Each row is a point. Two turns around zero, p and q, are shown by what they do to some points. Where does a point land after both, in the order given? Backwards means that the second turn is done in reverse. Each puzzle has new turns, and all numbers are rounded.
In the rows, zero is written as 128.

Turn p:
[141 184] -> [177  98]
[121 135] -> [137 132]
[145 103] -> [ 99 120]
[105  90] -> [ 99 162]
Turn q:
[161 130] -> [120 160]
[130 120] -> [136 131]
[ 84 162] -> [103  79]
[172 104] -> [144 176]
[ 93 124] -> [138  94]
Where do these land?
q, then p backwards: [ 94 143] -> [165 131]
q, then p: [137 136] -> [138 135]
p, then q: [169  80] -> [162  75]
q, then p: [111 152] -> [115 154]

Turn p:
[122 123 159] -> [133 152 149]
[176 179 120] -> [ 87 150  75]
[106 131 126] -> [121 116 146]
[108  80 107] -> [171  94 143]
Turn q:
[147 133  73] -> [ 82 162 140]
[111 157  79] -> [120 182 152]
[121  99 151] -> [137  92 135]
[131 113 174] -> [149  89 109]
[131 138 162] -> [151 116 104]
Where do these land?
q, then p: [150 101 152] -> [163 105 135]
q, then p: [127 121 160] -> [155 123 110]
p, then q: [135 114 149] -> [128 139 104]
p, then q backwards: [136 100 127] -> [110 140 148]
p, then q: [ 77 168  64] -> [140  69 196]
q, then p backwards: [142 164 117] -> [162 139 147]

Turn p:
[151 148 142] -> [115 159 125]
[ 82 103 118] -> [132  75 132]
[166 146 118] -> [141 168 117]
[ 73 160 117] -> [104  88  83]
[151 100 103] -> [169 134 142]
[145 110 170] -> [108 143 169]
Turn q:
[133 128 108] -> [145 136 121]
[147 173 145] -> [129 141 178]
[ 91 148 143] -> [ 91 152 132]
[141  63 116] -> [147  83  82]
Where do these land?
p, then q: [147  96 111] -> [139 101 157]
p, then q backwards: [ 85 128 159] -> [119 110 177]
q, then p: [148  91 157] -> [152 104 166]
q, then p backwards: [138 161 113] -> [162 113 130]
p, then q: [148 103 119] -> [132 110 156]
q, then p: [103 189 108] -> [ 78 151  87]

Turn p:
[ 83 154 153 104] -> [154 148 164  89]
[180  97 163  84] -> [132 193 102 171]
[138 148 109 139] -> [113 109 143 140]
[138  99 124 158] -> [131 106  92 137]
[126 103  82 155] -> [ 94  91  98 119]
[103 166 137 128] -> [143 121 168 112]
Turn q:
[141  94 146  76] -> [155  72 105 130]
[102 157  79 134] -> [145 184 125 150]
[127 119 103 153] -> [127 143 156 146]
[175 113 163  88] -> [151  72 120  89]
[115 129 156 147] -> [ 92 125 123 124]
[108 157 122 170] -> [ 97 172 138 128]
Where do these land?
p, then q: [100 173 109 126] -> [109  86  96 123]
p, then q backwards: [146  84 115 124] -> [ 88 145 147 114]
q, then p backwards: [119  83 110 166] -> [166 176 115 128]
p, then q: [ 98 157 158 105] -> [131 109 108  79]
p, then q backwards: [177 144 148 119] -> [ 97 108  88 140]

Turn p:
[183 129 148 105] -> [ 87 154 106  94]
[137  93 141  84] -> [ 82  96 121 113]
[133 146  78 166] -> [154 162 117 176]
[132 139 102 152] -> [145 149 121 153]
[ 78 126 168 158] -> [182  94 145 103]
[106 135 131 104] -> [119 114 157 127]
Turn q:
[ 90  88 140 142] -> [122 186 133 128]
[120 101 139 170] -> [145 164 158 143]
[163 158  91 101] -> [143  74  95 130]
[136 178 103 127] -> [150  86 122  98]
[132 115 167 100] -> [ 80 130 133 141]
Where do these land?
q, then p backwards: [ 88 153 138  90] -> [165 115 167 103]
q, then p backwards: [126  79 113 164] -> [131 165  93 164]
q, then p: [106 153 174  89] -> [127  77 174 133]
p, then q: [131 131 120 101] -> [120 147 137 110]
p, then q: [162 114 114 143] -> [161 121 112 110]
p, then q: [155 137 109 181] -> [171  82 126 125]

Turn p:
[ 96 129 124 112  90 134] -> [ 91 127 100 131 152 132]
[182 124 126 128 132 142] -> [145 136 137 162  89 123]
[155 131 103 145 166 168] -> [140 112 156 133  80 162]
[ 97 169 131 132  91  92] -> [132 131  68 100 157 118]
[130 101 168 159 133 126] -> [152 160 155 138 156 138]
[ 76 161 152  84 109 101] -> [ 89 145  92  79 155  95]
[162  81  93 135 174 133] -> [148  86 187 155 106 127]
Turn q:
[104 125  94 100 110 140] -> [113 139  79 128 124 113]
[108 117 169 153 173 150] -> [118 151 161 131 131 188]
[110 153 142 128 134  94] -> [141 128 140 160  97 127]
[166 111 142 130  81 153] -> [ 95  94 141  93 151 103]
[111  66 129  91 114 100] -> [ 97 167 125 162 162  87]
[118 114 132 162 120 156] -> [109 108 124 125 150 161]
[160 151 120 157 167  83] -> [198 120 157 140 127 131]
[107 155 133 160 167 142] -> [149 129 130 131 110 184]
[169 160  91  72  87 134] -> [135 115  94  82 102  59]
Where do these land?
p, then q: [114 150 130 147 158 133] -> [109 142 128  97 118 108]
q, then p: [140  61 132 124 103 173] -> [101 108 165  59 131 121]
p, then q: [149 108  87 133 108 147] -> [114 104 124 136 171 153]
p, then q: [116 132 138 136 147  80] -> [153 158 151 121 128  98]
q, then p: [107 103 118 136  64 167] -> [ 97  75 157 104 166 142]
p, then q: [161 173 155 130 155  96] -> [148 109 135 113 108  64]
q, then p: [109 169 137  91 162 100] -> [144 149  64 152 122 130]

Turn p:
[147 144 112  80  95 164] -> [113 128  71 160 142 158]
[131 143  53 106 140 129] -> [ 86 138 131 160 187 123]
[103 116 176 157 112  91] -> [142 128 162 110  66 127]
[136 117 163 188 132 119] -> [155 150 143  81  98 104]
[109 166  61 113 138 158] -> [ 94 132 109 179 175  93]
[129  85 146 144 112 123] -> [117 120 131  86 103 139]
[121 107 181 121 153 129] -> [168  89 136 107 109 136]
[147 146 132 116 143 110] -> [150 139 141 140 143 144]
Turn q:
[146 138 136 145 133 181] -> [106 157 144 107  89 119]
[ 97 148 166 140 142  93] -> [172  87 110 130 106 129]
[146  54 127 110  89 134] -> [ 59 115 108 110 171 143]
[ 62 138  96 135 137 115] -> [177 155  84 143 137 147]
[152 135 130 100 172 124] -> [124 123 141 160 124  82]
[166 154 127 173 131 135] -> [124 133 175 135  91 150]
[ 98 103 163 124  94 134] -> [121 106  92  83 134 138]
[157 155  79  96 125 108] -> [143 149 171 154 173 115]
Where do these land?
p, then q backwards: [178 168 182  98 175 161] -> [ 53 167 111 119 123  68]
q, then p backwards: [121 123 118 125 126 167] -> [143 128 116 156 104 130]
p, then q: [137 155 141 147  94  86] -> [154 129 162  82 112 135]
p, then q: [116 129 164 110  89 103] -> [111 144 137  77 129 153]
p, then q: [144 159 155  82 179 135] -> [ 70 127 156 163  92 130]
q, then p: [ 98 124  95 149  91 118] -> [145 122  89 137 168 109]
q, then p: [103 111 118 157 149 130] -> [103 152 106 130 133 105]
p, then q: [120  96  55 128 134 124] -> [165 123  64 145 112 107]
q, then p: [134  87 124 156 115 127] -> [108 102 107 133 125  94]

Turn p:
[ 74  97  93 158 106 158 169 172] -> [161  70 111  92 104  63 115 124]
[116 161 133 146 139 145 195 116] -> [128  70 105 123 130 140 178 130]
[123 126  87 126 136 149 119 134] -> [150 114 141 151 140 102 116 131]
[162 155  88 169  92 101 108 119] -> [ 84 155 130 151 154  73 155 121]
[140 105 159 122 174  96 108 129] -> [105 139 154 107 144 173  94 130]
[110 150 161 153  91 153  93 126] -> [142 170  90 110 128 113 144 166]
[142 112 181 115 140 151 157 100] -> [130 120 140 114  91 181 152 153]
[130 122 111 108 123  82  84 104] -> [ 94 163 125 163 134 130  88 117]
[155 123 139  55 150 116 121 152] -> [156 150 158 141 124 177 110  79]
Turn q:
[113  92 108 148 145  84 100 166] -> [125 179  94 105 136 133 107  84]
[ 83 143 106 119 104 187 194 116] -> [ 83 106 165 103 130  77 134 192]
[120 149 137 159 143 183 175 109] -> [122  79 134  88 115 123 133 184]
[151 152 123 128 101 155 212 100] -> [ 83  75 137 130 105 108 181 171]
[124 162 122 106 124 107 134  93] -> [135 119 158 138 153 128 169 122]
[133 141 135 143 111  90  70 150] -> [145 156 146 134 115 162 112  73]
[144  88 118 129 122 129  72 146] -> [146 178 109 152 112 146  95 121]
[111  87 163 126 123  96  95 138] -> [163 149 111 137 118 103 103  83]
[165 139 126 114 162 122 113  91] -> [160 119 112 150 152 161 157 141]
[136 127 142 106 146 125 114 170] -> [119 120 113 146 147 139  90 108]
Where do these land?
p, then q: [176 114 147 156 146 163  88 101] -> [105  70 133 117 130 135  78  97]
q, then p: [ 90 165 161 152 125 117 159  92] -> [111 129 150 119  73 174 120 100]
p, then q backwards: [107 138 127 104 161 150 111  95] -> [163 132 133 106 150 162 101 122]
p, then q backwards: [134 115 150 150 108  79 110 156] -> [ 91 116  97 152 126 108 136 168]
p, then q: [114 169 102  76  92 105 150 147] -> [144 150 130 112 111 143 201 162]
q, then p backwards: [ 90 128 117 106  84 144 112 140] -> [161  90 101 133 121 121  92 129]
p, then q: [139  94  96 154 106  83 166 126] -> [157 154 145 117 128  66 145  98]
p, then q backwards: [146 135 188 159 136  93 144 142] -> [120 155  81 174 147 108 150 145]
q, then p backwards: [ 96 103  99 144 131 136  86 144] -> [128 111 155 120 118 119  72 151]
q, then p: [161 160 114  97 151 172 118 166] -> [172 125 138  95 152 108  97 175]
p, then q: [156  86 106 108 168 166 164 100] -> [147 107 100 136  60 100  91 120]

Turn p:
[120 152 149  70 143 154 130 151 152] -> [100 100 154 105  80 138 109 153 145]
[121 134  85 126 125 143 104 108 102] -> [125 145 116 126 155  89  99 135 143]
[160  90 130 183 148 121 113  89 115] -> [194 142 100 138 150 117 150  94 141]
[158 131 145 137 105  91 147  60 101] -> [128  99  88 183 149 106 170 105 143]
[112 123 166 156 148 103 129  90 101] -> [149 122 136 177 130 125 135  77 139]
[101 127 102  88 135 153 170 152 171] -> [117  92 169 100 132 143 109 183 109]
[134 177 165  95 113 190 145 188 152] -> [ 97 115 133 102  38 136 106 168  92]
[128 158  89 153 126 108 106 122 150] -> [118 158 146 110 150  89 156 129 122]
[113 110 102 184 118 101 138 110  89] -> [149 159 117 169 181 119 129 107 105]
[168 103 175 115 164  96 149 156  93] -> [148 139 116 170  97 194 147 132 164]
[111  99 117 112  93 159  82 176 167] -> [105 138 119  44 128 152  97 122 108]
[110 132 112 119 119 117 123 134 142] -> [107 129 143 114 144 127 128 130 124]
Turn q:
[172 142 159 119 123 129 116 137 140] -> [102  99 133 101 125  94 115 126 128]
[106 133 151 100 123  93 101 131 143] -> [127 123 139 166 107  99 101 121 109]
[138 139 152 117  75 131 156 151 155] -> [119 107  65 122 118  96 124 116 126]
[159 141 128 104 153 138 140  51 102] -> [115 133 179 103  85 133 176 103 160]
[ 82 133  42 147 163 111 101 151 143] -> [169 114 146 168 143 209 111 159  95]
[ 90 124 120 118 155 153 114 144 147] -> [129 132 129 157 133 157  91 140 153]
[151  84 148 109 103 130 165 163 138] -> [128 139  83  97 144 109 102  82 124]
[150 126 106 212 130 138  99  43 110] -> [ 78 140 174 130 157 156 224 153 115]
[124 131 141  96  94 128 119 158  99] -> [136 151 105 112  99 101 100 143 112]
[108 126 133 158 161 129 169 151 103] -> [176 143 127 124 169 126 136 136 157]
Where do these land?
q, then p: [ 93 122 108 182 139 124 161 102 119] -> [177 122 145 148 103 118 147 171 105]
p, then q: [116 106 146  96 138 146  67 132 134] -> [ 83 117 132 158  81 142 110 109 125]
q, then p backwards: [150  95 138 109 160 146 114 153 126] -> [ 85 110 112 112 135 140  94 141 126]
p, then q: [161  79 103  75 135 128  86  97 131] -> [113  85 134 145 121 182  81  81 130]
p, then q: [110 167 120 148 116 104 183 179  86] -> [154 146 113 127 163 105 147 210 144]
q, then p backwards: [ 90 167 125 119 121 103 169 164 163] -> [158  99 150 135 134 162 159  77  96]
q, then p: [157 103 154 117 121 143 113 124 154] -> [113 114 156 127 152 119 107  97 141]
p, then q backwards: [122 157 151 131 145 113 160  87 120] -> [106 157 148 131 139  93 125  98 155]
q, then p backwards: [146  84 150 114 106 106  83 122 132] -> [ 79 165 126 148  92 132 113 144 121]
p, then q: [130 110 137  92 101 179  84 106 124] -> [107 135 142 153  92 168 103 107  81]
p, then q backwards: [128 145 103 172 110 152 169  96 131] -> [121 145 143 156 103  67 120 154 123]
p, then q: [132 200 100 180 145  93 147 175 115] -> [183 105 104 127 136  62 161 183 148]

Turn p:
[139 127 139  94 124 140 111 110 123] -> [132 134 120 146 137 165 124 113 119]
[134 130 134 134 117 156  63 126 137] -> [159 158  97 126 122 137 151  86 122]
[101 133 143 117 139 148 138 137 142] -> [114 142 151 103 139 136 127 119 115]
[149 111 163 103 107  61 131 163 132] -> [103 123 150 204 133  90 119 116 113]
[ 85 104 163 152 120 136 153 141 113] -> [138 125 182 104 109 109 100 112 126]
[147 114 147 119 183 126 147 119 109] -> [125 161 151 145 126 152 110 169 146]
[145 144 145 146 142 148 142 127 138] -> [105 147 126 113 103 137 130 132 142]
[144 109 117 100 119  86 132 110 139] -> [127  99 132 174 141 135 144 143 119]
[147 113 152 111 113 157 137 125 107] -> [128 133 128 137 104 157  94 117 111]
[ 98 180  72 163 120 144 108 133 116] -> [142 113  79  67 155 100 135 120 155]
[113 120  31 136 140 150 138 130 141] -> [153 101  90  75 151 118 151 185 101]
[134 151 130 161 112  84 137 115 138] -> [111  98 128 141 118 101 149 123 167]
Turn q:
[125 126  77 124 183 154 118 117 103] -> [115 101 146 165 132 178 147 159 100]
[128 142 110 111 165 176 153 157 134] -> [166 141 139 144 117 172 119 170 119]
[103  99 127 148 129 154 126 136 127] -> [133 125  91 148 142 124 123 148 117]
[142 107 149 116 129 110 139 117 144] -> [132 126 150 123 141  97 109 124 130]
[148 178 133 106 144 126 145 104 124] -> [123 148 175 137 108 153 127 113 152]
[129 144 138  67  96  97 120 108 127] -> [113 133 165  90 139 110 152 126 178]
[128  95 136 173 113  92  77 137 143] -> [124  96  89 110 154  98 135  82  96]
[ 95 105 134 183 145 128 141 155 111] -> [119 110  72 141 122 137  86 133 105]
[141 121  98 145  85 114 146 126 136] -> [105 154 120 105 108 101 142 132 100]
[140 144 139  93 104 118 138 152 129] -> [146 136 142  91 110 120 131 135 154]
[168 163 162  97 111 137 128  99 108] -> [138 137 169 144  97 112 148 106 177]
[ 89 113 132 172 133 129 106 127 151] -> [122 131  81 138 166 133 117 109 108]
Where do these land?
q, then p: [116  78 144 151 166 145 121 149 142] -> [175 159 102 146 119 109 124 162 138]
q, then p: [127 156  94 105 115 138 126  93 164] -> [ 78 142 145 101 137 143 107 123 156]
q, then p backwards: [133 112 144 112  81  99 129 110  93] -> [125 162 128 178 119 102 150 144 143]
p, then q: [121 102 144 114 112 118 145 178 105] -> [110  82 111 124 127 126 137  87 145]
q, then p: [ 85 145  99 155 154 133 107 112 133] -> [150 142 127  68 132 145 117 147 136]
p, then q: [146 135 152  91 132 107 139 128 110] -> [132 123  91 153 144 147 126 106 118]
q, then p: [107 130 131 168 151 154 151 123 141] -> [153 141  90 100 126 115 129 122 155]
p, then q: [ 91 149 125 160 140 181  93 114 137] -> [136 160 197 127 127 130 148 148 154]
p, then q: [160 153 132 120 107  96 123 129 147] -> [ 91 144 102 133 141 132 111 134 101]
q, then p backwards: [192 121 116 105 120 109 145 143 108] -> [108  85 138 173 113 131 162 132 147]

Turn p:
[106 164 133 142 101  95 117 102 138 160 106] -> [ 99 150 126 140 121 155  85 128 171 125 113]
[105 123 100  99  96 136 184 164 140 186 162] -> [162 118 145 163 129 165 144 127 164 187 185]
[117 119 130 142 120 151 155 151 133 131 101] -> [138 100 135 150 158 137 142 118 141 126 119]
[ 84 135 119  51 143 140 115 133  83 136 139] -> [186 135 102 128  87 151 120 108 122  92 180]
[173 128 141 118 107 136 148 141 112  81 158] -> [141 114 147  99 112 126 173 178 109 129 118]
[162 107 161 104 171 135 142 140 154 146  76] -> [164 137 133 156 192 102 100 147  98 115 121]
[115 120 162 168 129 120  68 102  76 150 122] -> [ 98 164  86  72 147 125 123 101 158  91 121]
[157 115 153 103 122 166 111  68 145 149  80] -> [148 195 103 169 153 122 133 136 118 104  83]
[138 119 150 124 158 126 131 148 169  62 156] -> [133  92 153 124 106  58 135 153 103 125 122]
[ 93 117  68 173 107  69 123 148 126 115 155] -> [ 55 100 168 111 100 147 127  91 136 148 163]
[174 159 118 147 133 136 106 152 164  79 153] -> [ 93  90 113 125 105  97 137 177  93 148 108]
[113 132 102 166 149 126 137  88  96 140 129] -> [120 140 125  98 125 150 118  74 124 146 101]
Turn q:
[147 105  95 121 115 112  91 127 145  95 136] -> [116  94 150  97 116 116 115  86 144 139 128]
[141 108 124 163 119 148 168 142  98  72 152] -> [112 121 142 117  72 151 193 134 135 126 123]
[154 113 139 148 147 136 143 101  92 164 152] -> [131 100  99 154 126 156 143 157 107 165 130]
[159 156 133 156  93 136 166 122 106 141 123] -> [104 135 114 141 135 173 149 158 159 129 102]
[152 112 156 158 116 134 137 162 102 118 119] -> [130 127 122 126  95 178 139 138 140 110 148]
[ 69 130  93  96 152 150  65 151 203 158 142] -> [152 161 131  65 177  53  91 104 105 146 167]
[131 221 118 151 161  92  96 118 118 152 109] -> [118 141 175 177 217 150 120 124 133 134 147]
[129 119 139  73 158 135 163  84 140 159  47] -> [198 135 114 182 129  92  84 157 148 122  78]
[137  98 107  67 150  88 121 141 191 112 152] -> [158 113 108 106 132  84 118  41 115 123 109]
[118 147 144 103 101 147 118 143 102  98 130] -> [112 118 147 107 126 129 133 149 119  77 120]
[111 135 170 160 127 135 135  92 131 150 125] -> [114 162 124 153 121 147 107 157 101 152 120]
[ 87  93 118 141  96 123 133 153 108 119 148] -> [ 88 131 108 113  90 106 143 131 131 114 162]
Where do these land?
q, then p: [186 180  87 140 117 120 146  89 125 131 116] -> [147 121 124 173 190  91  99  97 131 136 103]
p, then q backwards: [104 106 106 144 153 135 116 134  70 130 120] -> [151 126 134 114 128 105 110 176 150 118 168]
p, then q: [134 150 113 128  79 113 200 149 115 135 129] -> [175 158  91  86 108 159 118 162 111 132 126]
p, then q: [127  34 162 133 175 115 134 116 148 140 140] -> [123 117 132 206 163 150 131  82  76 126 107]
p, then q: [122 116  96 126  71 137 136 148 170 126 112] -> [115 186 115 128  95 143 151 144 123 154 151]
p, then q: [ 84 119 127 132 173 192 168 142  93  95 153] -> [140  70  92 152  88 137 116 118 154 160  65]
p, then q: [158 143 145 133  87 139 114 156 166 171 123] -> [148 171 118 112 149 121 155 109 141 148 181]
p, then q: [158 156 132 158  73 106 119 107 137 119 145] -> [135 185 114 110 138 103 116 144 145  87 144]
p, then q: [111  95 145  77 168 138  90 105 108 130 152] -> [ 83  84 147 138 161 142 154  97 131 120  89]
p, then q: [157 175 150 126  86 112 112 125 142 113  74] -> [150 164 173  95 107 126 129 131 154  98 175]
p, then q backwards: [ 70 137 152 119 190 121  97 104 134 139 134] -> [105  80 126  86 120  94 111 145 177 135  98]
q, then p: [125 125 123 120 163 108 102 162 128 106 138] -> [144 160 144  92 108 110 144 135 123 136 113]
